Each row of a before or after table is a point. The points were changed in one or more steps. Then noise was added and the rows were shuffled. The steps act on how far a point lies along the listed directions, d1 being the first. Write out the steps. A step turns or swaps two directions, mirrors them in a line or flattens them onto one, adds a multiple of one to another, or multiplies one. Angles are multiples of 10 degrees, from the lower direction toward the higher: turns from -170 to 170, lines from 10 to 170 but not 90. Use the fewest steps. Two steps may share a direction if one is a turn and the other turns, adds or multiplies; they go together, in the order done. Otherwise the lowest direction goes first.

Directions:
(1): -40	-45	-17
(2): -6	-17	60
(3): -48	40	7
Before, 8 rows:
-10	2	9
-11	-28	31
5	-23	11
6	11	10
-27	-41	17
53	-16	-28
23	-26	-28
-2	-4	4
After:
0	-5	6
-9	-2	15
32	-14	-36
60	6	-38
0	10	14
-6	-35	54
11	-22	23
-17	-52	34
Steps: turn d1 and d3 by -20 degrees; multiply d2 by 1.6

Directions:
(1): 9	56	22	-11	18	12
(2): -60	0	10	-15	16	-12
(3): 11	-4	41	-18	-27	-37
(4): -5	-21	32	-11	-12	50
(5): 20	-18	-9	-49	33	-3
Before, 13 rows:
-24	25	-5	-3	29	-13
37	23	21	-31	-3	3
17	8	16	-21	13	-30
55	8	21	-12	-15	-9
-31	13	8	10	2	15
21	-17	10	-15	-7	-8
26	54	30	-15	7	-11
17	4	21	-20	-4	11
-37	16	-6	19	-9	-24
6	0	16	-29	-4	2
49	1	22	-27	-3	4
8	-28	13	-10	-15	-23
-43	36	31	5	9	-32
After:
36	-23	0	39	-24	37
18	11	20	13	-23	6
27	-31	12	2	-18	7
-7	4	-18	-8	27	5
15	-10	-10	32	-35	-2
-40	-6	-14	-9	32	31
7	8	-10	-17	12	23
-5	10	2	-14	16	26
-19	-7	-4	-25	18	44
-24	1	-7	-25	38	30
2	8	-33	8	25	0
5	-28	-16	-4	21	24
-17	-30	10	-4	2	60
Steps: swap d1 and d4; turn d2 and d3 by 170 degrees

Directions:
(1): -1	26	56	-6	-51	-5	6	-19	-1
(2): 37	33	-33	-9	-7	-10	-34	-39	-22
(3): 49	-20	24	-30	21	44	11	-10	1
(4): 0	-9	-42	-9	-36	12	49	-24	24
(5): -26	7	-2	42	-2	60	-13	-22	-15
(6): 21	46	-3	22	11	3	46	30	-28
Before:
24	-10	-31	-24	46	-9	-20	-4	2
-18	-23	58	14	0	16	-19	-12	-4
39	5	-29	-27	24	30	-12	-33	3
18	-9	-10	-11	8	-36	15	-4	3
0	-38	20	-17	20	11	21	9	15
-16	-21	-16	3	-1	6	-22	-11	8
45	-13	-31	-50	2	3	0	-31	10
19	-22	12	-25	26	16	25	19	19
-3	11	-57	15	7	-4	-21	6	2
23	-31	28	-32	-8	-6	-12	-27	10
-34	0	-5	8	-60	-8	-6	-38	12
32	-5	8	-22	25	28	8	3	7
After:
16	23	51	-23	-13	-9	7	-11	-3
4	-5	57	-26	-10	28	12	-11	19
33	3	14	-27	8	28	9	-6	9
-8	2	20	7	-4	-1	-29	-6	-8
50	5	-4	-34	9	7	-3	-20	5
-20	24	24	6	-49	-7	-8	-4	12
41	-2	-7	-22	24	-1	-17	-22	-14
13	-33	55	-54	-6	-4	2	0	26
13	-13	12	-13	-3	-37	13	-5	7
10	-2	-8	35	50	25	-14	5	-37
20	-33	30	-16	37	-5	-11	16	-4
-48	-40	-9	15	11	-18	-33	8	11
Steps: turn d1 and d2 by -150 degrees; add -0.3 times d4 to d5; turn d4 and d6 by -70 degrees

Directions:
(1): 16	32	-52	11	8	-17	-7	-34	-25	-7	-7	-16
(2): 54	4	9	-21	17	9	-13	-7	19	-33	-15	30
(3): -8	3	-26	-34	-45	-15	16	18	19	-37	4	-10
(4): -2	-30	-5	-14	30	-60	13	15	-16	2	-11	15
(5): 14	-7	18	-7	-10	-34	-45	-19	21	11	35	-25
(6): 4	-4	25	11	-36	-10	-28	5	-31	-8	-51	-8
Before:
11	-3	-1	-3	24	10	-7	-18	22	17	35	-3
10	5	16	9	2	-5	-17	-20	-10	0	2	9
-27	10	-14	5	0	0	25	6	-13	6	6	-14
-6	-7	3	-3	37	-2	18	4	11	10	12	18
9	-12	4	-10	17	-14	22	27	-7	-18	-21	9
-6	-1	-2	15	7	21	3	-3	-14	13	-28	-6
-16	-6	18	11	-9	2	-13	2	-11	17	4	-7
-17	4	-1	-31	-60	4	6	29	10	-33	-17	4
9	4	14	17	7	-9	-11	-5	-2	-1	-23	2
-20	-2	12	23	-11	15	10	-1	-23	17	-22	-12
-4	-10	-10	-26	17	17	18	10	12	-9	6	25
After, 11 rows:
0	-4	6	-5	30	5	10	0	18	9	16	18
-8	0	0	-39	-58	-4	2	28	15	-38	-14	8
-7	-5	-7	4	21	8	4	-10	9	27	36	-9
-3	1	14	13	-3	-7	-13	-17	-15	9	7	3
10	-7	-2	-30	12	5	-2	1	25	-10	21	17
5	0	15	15	2	22	14	1	-19	-1	-39	10
25	-6	15	-12	8	-13	-1	15	9	-18	-8	-1
2	2	17	19	4	-15	-15	-9	-1	4	-19	-3
13	-3	4	5	14	19	-8	-7	-4	2	-30	4
-1	12	-15	-6	11	13	29	4	-9	-13	-11	6
-17	-2	11	10	-3	13	2	10	-20	11	-10	4
Steps: turn d2 and d5 by 70 degrees; multiply d4 by 0.4

Directions:
(1): 14	0	9	6	15	-4	11	-60	-6	-4	-33	22	-11	23	13	4	-6	-28
(2): 2	13	-27	-31	42	-17	8	-25	13	14	7	-20	19	-27	-2	8	33	3
(3): 37	-1	3	-36	-11	3	-4	1	1	-13	10	1	-29	2	32	-48	17	10
(4): -19	17	15	-31	10	-29	12	15	-10	-34	-7	2	23	21	33	18	-22	19
(5): -17	-1	15	10	25	22	1	10	-17	-30	-9	45	10	-16	-10	-13	41	12
Before (12 x 18):
0	2	-21	6	11	-5	-1	-12	18	23	8	-21	6	-17	-21	12	1	-4
-1	-3	10	2	-2	5	-8	13	-9	-25	-8	14	2	5	-2	3	-5	7
19	-1	2	-3	6	8	5	-11	-5	-16	-9	20	-1	6	14	-18	8	10
22	7	11	-5	8	13	10	-15	-11	-33	-21	24	-11	11	14	-4	17	1
-15	9	-21	-16	22	-12	4	3	13	10	14	-29	18	-31	-8	16	1	15
-5	5	5	21	-4	11	3	5	-10	-5	-8	16	-8	4	-12	2	-3	-10
4	-11	4	32	-21	24	-2	-8	1	17	-10	7	-10	2	-13	-7	6	-13
-15	-5	-9	26	10	9	-4	-16	13	20	-3	-3	16	-14	-21	21	6	-12
0	4	-16	-9	21	-5	1	7	5	9	9	-12	22	-16	-12	7	19	7
-5	-8	-2	0	0	-1	-5	7	7	9	8	-22	-1	4	-4	11	-18	-5
2	5	-4	-1	3	11	-6	-7	4	7	2	10	-6	-14	0	-10	14	-10
-18	0	-28	3	18	-3	1	22	13	23	16	-18	13	-36	-36	13	17	14
After, 12 rows:
-29	14	-48	-11	53	-18	8	3	22	36	17	-33	36	-55	-46	33	36	16
-14	0	-17	15	21	4	-2	-24	16	23	-1	-8	22	-21	-18	25	16	-9
1	10	-7	-12	12	5	-4	-8	4	4	2	7	1	-16	5	-7	17	-6
-2	-13	-6	13	-4	8	-9	4	11	18	9	-21	-7	-1	-19	9	-13	-12
-6	2	18	26	-20	13	2	16	-18	-17	-11	26	-13	21	-4	1	-21	-7
-17	18	-47	-34	60	-23	9	-22	27	28	20	-48	36	-59	-21	30	29	13
20	3	7	-14	6	1	7	-6	-8	-27	-10	20	-1	14	26	-20	1	16
-9	-3	22	6	-16	6	-9	26	-17	-38	-12	22	2	21	6	5	-23	9
24	11	21	-20	6	4	12	-6	-16	-50	-22	28	-12	23	33	-8	9	7
-4	15	-33	-28	54	-20	7	-9	14	17	12	-27	41	-33	-13	20	39	8
4	6	-42	-3	34	-7	2	-31	27	41	12	-35	13	-38	-32	15	25	-8
5	-16	17	43	-42	29	-6	3	-6	7	-12	19	-20	17	-8	-12	-8	-14
Steps: add 0.5 times d1 to d3; multiply d2 by 2.5; add 1 times d5 to d4
